Every row gives one point. The last column is the point's height on a tilted bowl or saddle (a function of degree 2), plus a little noise. Count its main directions that bend up, bend down and stay straight.
In the rows, zero is written as 128.

Points (15 x 4):
[[112  92 183 170]
 [ 38  58 160 106]
 [101 146  56  95]
 [129 131 154 163]
 [ 66 130  96  98]
 [123 220  66  24]
 [ 81 157  82  86]
 [129 178  86 104]
 [163 165 156 135]
 [153 130 142 168]
 [113 127 142 158]
 [151 107 153 176]
 [121 121  54 137]
 [164 172 173 123]
 [109 166  73  97]]
Directions: 1 up, 2 down, 0 straight

Points (47 x 7):
[[183  67  92  89 107 152 160]
 [202 102 144 164  94 162 133]
 [136 158 169  70 127 140 123]
 [129 144  75 120 218 177 221]
 [110 106 154  95 166  83 149]
 [167 134 181 145  79 135 111]
 [110 141 123 160 221  76 183]
 [192 132  98 153 102 209 190]
 [126 156 106 124 105 115 100]
 [158 166 135 171 172  91 104]
 [206 197  91  77 127 164 154]
 [166  47 157  80 112  97 149]
 [116 179 144  69 127 173 127]
 [119 155 118 154 150 113 107]
 [115 131 177 102  47 124 125]
 [168 171 103 142 181 163 155]
 [ 81  40 117 125  53  75 170]
 [132  79  83 134 190 156 199]
 [ 82 114 158 152  69 227 152]
 [ 78 192 150 133 121 212 140]
 [ 98 131 113 100 133 158 132]
 [ 86 165 177  80 178 124 171]
 [157 188 156 101 133 139 114]
 [165 205 177 126 161 159 151]
 [ 78  94 133 159 205 162 226]
 [ 66 103 126 117  88 156 134]
 [140  50 133 152 103 100 115]
 [113 100 208 138 180 109 184]
 [171 175 155 150 162 181 153]
 [105  74  39  93 120 145 212]
 [156 121 122 168 148 113  98]
 [ 99 129  39 206 120  55 164]
 [107 129 133  75  65  86 121]
 [133  72 114 179 103 203 168]
 [ 73 114 149 147 135 108 123]
 [133 125  92 113  41 158 158]
 [143 200 127 145 137 114 107]
 [ 98 174 168 148 114  64  94]
 [133 115  97  99 129  89 112]
 [136 155 133 138  64  56  90]
 [101  99  45  98 145 163 204]
 [ 95  71  90  68 135 140 188]
 [149  94 107  54 147 165 161]
 [202 162 192 195 175 192 202]
 [175 133 138  95 100 133 110]
 [130  98 138 201 166 157 143]
 [125  37  88 208 124 131 157]]
Directions: 4 up, 0 down, 2 straight

Points (76 x 9):
[[151 179  66 120 198 183  71 183 198]
 [ 96 160  95 121 121  48 113 105 149]
 [128 150 157 118  95 176  62  96 114]
 [111 102 165 161  51  28 121 137 209]
 [124 118 158 168 152  89  76 117 150]
 [115 101 188 185 143 155 176 110 170]
 [174 134 158  98  96 128 159  91 155]
 [146  60 171 156 198 154 185 138 195]
 [152  97 113 135 124 166 123  57 130]
 [155 166 129 175 105 145  90 153 171]
 [142 177 164  99 140 151  81  97 114]
 [136 143  89 134 103  85 112 155 161]
 [138 142 138 156 135  83 157 144 154]
 [ 96 189 138 106 142  43 132 146 165]
 [ 69 131 132 155  99 168 145 147 164]
 [150 160 122 169  99 105 114 114 148]
 [112 171  71 201 144  99  97 152 161]
 [106 132 159 135 200 116 160 114 131]
 [140 218  64 151 177 134  42  69 137]
 [128 127 199 177 201 159 132  75 122]
 [149  96 151  70 172 115 132 150 172]
 [ 88  99 120 110 115 132 129 143 158]
 [136 158  14 102 162  81  61 168 217]
 [199 154 134 165 125 133 202 123 159]
 [133 136 151 127 132  59 126 127 161]
 [ 59 170 172 141 111 158  58 124 133]
 [140 127 108  80 132 108 127 195 177]
 [137 136 119 129 136 133 178 183 157]
 [116 131 100 112  85 141 152  90 139]
 [103  97 105  83 127 109 175  83 158]
 [ 52  59 108 176 136 169 122 164 209]
 [150 142 120 105 146  93  64 133 154]
 [204  39  84 143 189 137  82  63 201]
 [117 100 141  94 135  72 115  98 154]
 [153 152 166 116 146 165 158 152 154]
 [100  79 106 166  77  83 121 126 164]
 [110 165 138 157 114  78  69 107 138]
 [135 144 174 100 130 117 121 148 151]
 [125 157 133 117  34  76 162 161 177]
 [121 104 153 147  81 185 123 148 171]
 [148 127 115 149 139 126 119 160 160]
 [164  56 101 129 143  51 150 183 227]
 [ 95 131 215 154  97 120 125 152 192]
 [101 165 141  63  82  76  35 156 173]
 [150  62 131 207 104 132 150 156 199]
 [106 118  92 100 103 164  90 130 147]
 [121  87 211 131 180 182 114  60 103]
 [  8  99 166 120 126 183 123 103 137]
 [177 249 169 133 102 116  98  58 179]
 [ 54 180 125  63 115 126 116  74 120]
 [123 160 218 136 172  87 126 113 153]
 [167 123 124 121 133 145  99 166 167]
 [146 142  66  89 143 165 171  64 155]
 [132 139 138 176 135  64 132 145 166]
 [138 163 163 145 194 145  95 185 183]
 [ 52 160 115 109  28 127 169 112 164]
 [134  28  80 156 143 135 133  92 185]
 [ 62 184 173 178  95 102 130 126 170]
 [154 203 128 102  84 193 156 133 172]
 [116  96  95  80 134 104 173 172 182]
 [143 167 192  73 115 119 126  74 132]
 [ 96 129 133  56 127 129 162 150 161]
 [133  68 108 130 169 142 145  49 138]
 [ 84 174 136 117  79 139 116  92 126]
 [176 200 121 152 111 145 140  81 155]
 [145 153  70 144 178 191 111 164 178]
 [133 144 109 173  81 160  61 100 137]
 [172 120 153  75 116  92 114 169 180]
 [133  98  45 105 117 127 164  96 167]
 [170 169 141  18 129 139 115 169 159]
 [169 172 121 156 136  77 117 115 151]
 [190  80  96  94  67 159  85  47 170]
 [ 84  96 115 104 158 143  78 108 132]
 [167 195 172 119 123 183 136 131 162]
 [121 126 138 132 139 210  91  38  88]
 [118  74 136 142 170 107 121 128 168]]
Directions: 5 up, 1 down, 2 straight
